Each row of a before or after table is a point. The points were changed in one or more steps. Then noise was added and the rows were shuffled. The steps act on columns, c1 being the first. Write out the steps. A step turns or swaps two columns, mirrors them in a line or flattens them onto one, adds a multiple of one to another, or multiplies or shifts one. Angles are multiples of 10 degrees, from the lower column toward the higher: turns from -170 to 170, lines from 10 to 170 but not 90. Use the fewest steps. Two steps may share a column if one is a turn and the other turns, adds or multiplies; they go together, in the order done. Otherwise the lowest column goes first.
In the rows, zero is written as 100.

Before:
|  97 |  93 | 108 |
|  86 | 104 |  99 |
| 101 | 105 | 103 |
|  97 |  94 |  97 |
|  86 |  99 | 122 |
| 103 | 138 | 104 |
| 123 | 117 | 116 |
|  71 |  92 | 130 |
|  85 | 125 |  87 |
|  97 | 125 | 129 |
|  83 |  88 |  94 |
After (11 x 3):
|  71 | 161 |  93 |
| 104 |  85 |  96 |
|  81 |  97 |  83 |
|  93 |  82 |  96 |
|  96 | 195 | 104 |
| 115 | 164 |  88 |
|  76 |  81 |  66 |
|  81 | 142 | 120 |
|  96 | 115 | 102 |
| 109 |  71 |  83 |
| 103 | 110 |  85 |
Steps: turn c1 and c3 by 100 degrees; multiply c2 by 2.5

Before, 8 rows:
|  77 | 124 |  33 |  78 | 104 |  87 |
| 134 |  31 | 103 |  29 |  80 |  55 |
|  68 |  37 | 123 | 140 |  85 | 148 |
|  88 | 157 |  92 | 110 |  95 |  90 |
|  86 | 177 |  83 |  82 |  45 | 118 |
|  79 | 141 |  57 | 116 |  65 |  80 |
|  75 | 114 | 106 |  98 |  45 |  91 |
| 112 |  71 |  98 | 154 |  63 | 150 |
After:
|  57 |  75 |  92 | 117 |  53 |  97 |
|  85 | 107 | 118 | 100 |  45 |  99 |
|  85 |  47 | 112 | 109 |  75 | 101 |
|  80 |  47 |  85 |  83 |  19 |  98 |
| 111 | 140 | 129 | 156 |  74 |  97 |
|  42 |  77 |  47 |  80 |  96 |  95 |
| 128 | 173 |  30 |  29 | 106 | 101 |
|  89 | 161 | 163 | 141 | 107 | 101 |
Steps: turn c1 and c3 by -40 degrees; add 0.7 times c4 to c3; mirror c2 and c5 in the line at 100 degrees; multiply c6 by 0

Before, 14 rows:
|  93 | 113 |  71 | 118 |  89 |  94 |  94 |  72 |
| 103 |  75 |  81 | 139 | 102 |  94 |  85 | 118 |
|  97 |  91 | 110 |  73 |  53 |  93 | 110 | 120 |
|  80 | 101 | 100 | 108 |  81 |  46 | 112 | 181 |
| 126 |  91 |  80 |  56 |  88 | 134 | 121 | 104 |
| 100 |  66 |  66 | 140 | 111 |  91 | 101 | 119 |
|  91 |  76 | 130 |  77 |  54 |  43 |  87 |  63 |
|  69 |  86 |  52 |  66 | 100 | 114 | 103 |  62 |
|  77 |  89 |  98 |  78 | 116 | 110 | 106 |  96 |
|  70 |  76 |  69 |  49 |  74 |  95 | 129 |  94 |
| 139 | 137 | 114 |  71 | 124 |  94 |  72 |  70 |
| 144 | 105 |  73 | 125 |  64 | 131 | 102 | 114 |
| 113 | 117 | 136 | 121 | 104 |  67 | 114 | 108 |
|  97 |  86 | 133 |  74 | 121 | 138 |  92 | 130 |
After:
|  51 |  94 | 106 |  76 | 110 | 112 | 107 | 101 |
|  73 |  93 | 198 |  77 |  57 |  41 |  81 |  63 |
|  48 |  64 |  15 |  68 |  98 | 114 | 103 |  60 |
| 121 | 141 |  87 |  69 | 124 |  93 |  73 |  63 |
|  62 |  98 |  98 | 106 |  83 |  46 | 115 | 184 |
|  92 | 133 | 152 | 127 | 106 |  69 | 112 | 106 |
|  50 |  66 |  65 |  52 |  73 |  94 | 128 |  95 |
|  79 |  73 |  87 | 144 |  99 |  94 |  87 | 117 |
|  77 | 104 | 192 |  77 | 117 | 136 |  87 | 131 |
| 113 |  81 |  66 |  63 |  91 | 138 | 119 | 107 |
|  82 |  55 |  66 | 139 | 112 |  97 |  96 | 122 |
| 122 |  92 |  38 | 125 |  64 | 128 | 107 | 114 |
|  80 |  93 | 123 |  71 |  58 |  96 | 118 | 111 |
|  76 |  95 |  22 | 115 |  92 |  95 |  87 |  67 |
Steps: shift c1 by -20; turn c2 and c3 by -30 degrees; multiply c3 by 2.5

Before:
|  98 |  57 | 112 |  42 | 108 |  39 | 128 |  60 |  61 |
|  69 |  37 | 116 | 113 |  65 |  51 |  82 | 167 |  67 |
| 113 |  71 | 163 | 132 |  96 | 157 |  68 |  61 |  60 |
|  13 | 126 |  97 | 130 | 191 | 117 |  81 | 114 |  74 |
| 111 |  97 | 108 | 100 | 160 | 140 |  79 | 106 | 115 |
|  84 | 120 |  74 | 163 |  84 | 103 |  69 | 112 | 114 |
| 117 | 135 | 125 | 163 |  81 | 152 | 129 | 135 | 131 |
|  97 | 109 |  90 |  78 | 162 | 107 | 107 | 170 |  40 |
After (8 x 9):
|  81 | 119 | 116 | 112 |  99 |  91 | 137 | 161 | 107 |
| 112 |  55 |  29 |  59 |  65 | 135 | 111 | 131 |  64 |
|   8 | 107 |  97 | 118 | 193 |  91 | 123 | 131 |  48 |
| 116 |  96 |  90 | 135 |  66 | 101 |  64 | 161 | 135 |
|  98 | 100 | 110 | 171 | 168 |  99 |  98 |  75 |  38 |
| 114 |  76 |  87 | 109 | 157 | 120 | 119 | 101 | 115 |
|  94 | 104 |  97 |  64 | 104 |  98 |  70 |  42 |  65 |
|  69 |  92 |  76 | 164 |  55 | 111 | 110 | 110 |  65 |
Steps: add 0.3 times c1 to c9; flatten c2 and c6 onto the line at 140 degrees; add -0.5 times c3 to c5; turn c3 and c7 by -160 degrees; swap c4 and c8

Before (9 x 12):
|  99 |  99 | 111 |  76 | 105 | 125 |  97 |  89 |  70 | 120 | 113 |  84 |
| 121 | 125 |  98 |  72 | 120 |  89 |  82 | 119 | 120 | 110 | 106 |  92 |
| 116 |  94 |   8 |  75 |  99 | 100 | 111 |  97 |  89 | 113 |  99 |  91 |
|  63 |  96 |  51 |  71 | 122 | 134 |  72 | 126 | 130 |  89 | 101 |  83 |
| 115 | 145 |  79 | 120 |  99 |  82 |  86 | 107 | 105 |  83 |  97 | 103 |
|  89 | 103 | 107 |  91 |  79 | 131 |  86 | 129 | 113 |  80 | 110 | 101 |
|  56 |  92 | 113 |  83 |  94 |  74 | 156 | 122 |  72 | 101 | 115 | 122 |
|  99 |  91 | 103 | 105 | 104 |  75 | 138 | 129 |  76 |  82 | 106 |  83 |
| 108 |  90 | 106 |  75 | 118 |  90 |  91 | 123 |  69 | 108 |  91 | 101 |
After (9 x 12):
|  79 |  97 |  87 |  94 | 106 | 124 |  96 |  90 |  97 | 135 |  84 |  84 |
|  86 | 128 |  70 | 113 | 130 |  99 |  82 | 114 | 111 |  85 | 112 |  91 |
|  56 | 100 | 133 | 140 | 137 | 117 |  72 | 126 |  88 |  68 |  71 |  83 |
|  87 |  94 | 106 | 195 |  94 |  99 | 111 |  98 | 102 | 115 |  99 |  91 |
|  64 |  96 | 123 |  78 |  66 | 100 | 156 | 123 | 107 | 127 | 131 | 122 |
| 125 | 146 | 104 | 122 | 106 |  88 |  86 |  99 |  88 |  90 | 115 | 103 |
|  87 | 108 | 102 |  92 |  86 | 124 |  86 | 128 |  86 |  80 |  78 | 101 |
| 104 |  97 | 102 |  96 |  85 |  93 | 138 | 130 |  62 | 116 | 125 |  83 |
|  82 |  94 |  80 | 101 | 123 |  87 |  91 | 125 |  98 | 133 | 105 | 101 |
Steps: turn c1 and c4 by -60 degrees; turn c3 and c4 by -110 degrees; turn c2 and c8 by -10 degrees; add -0.5 times c7 to c5; turn c6 and c11 by -60 degrees; turn c9 and c10 by -70 degrees; add 0.7 times c12 to c9
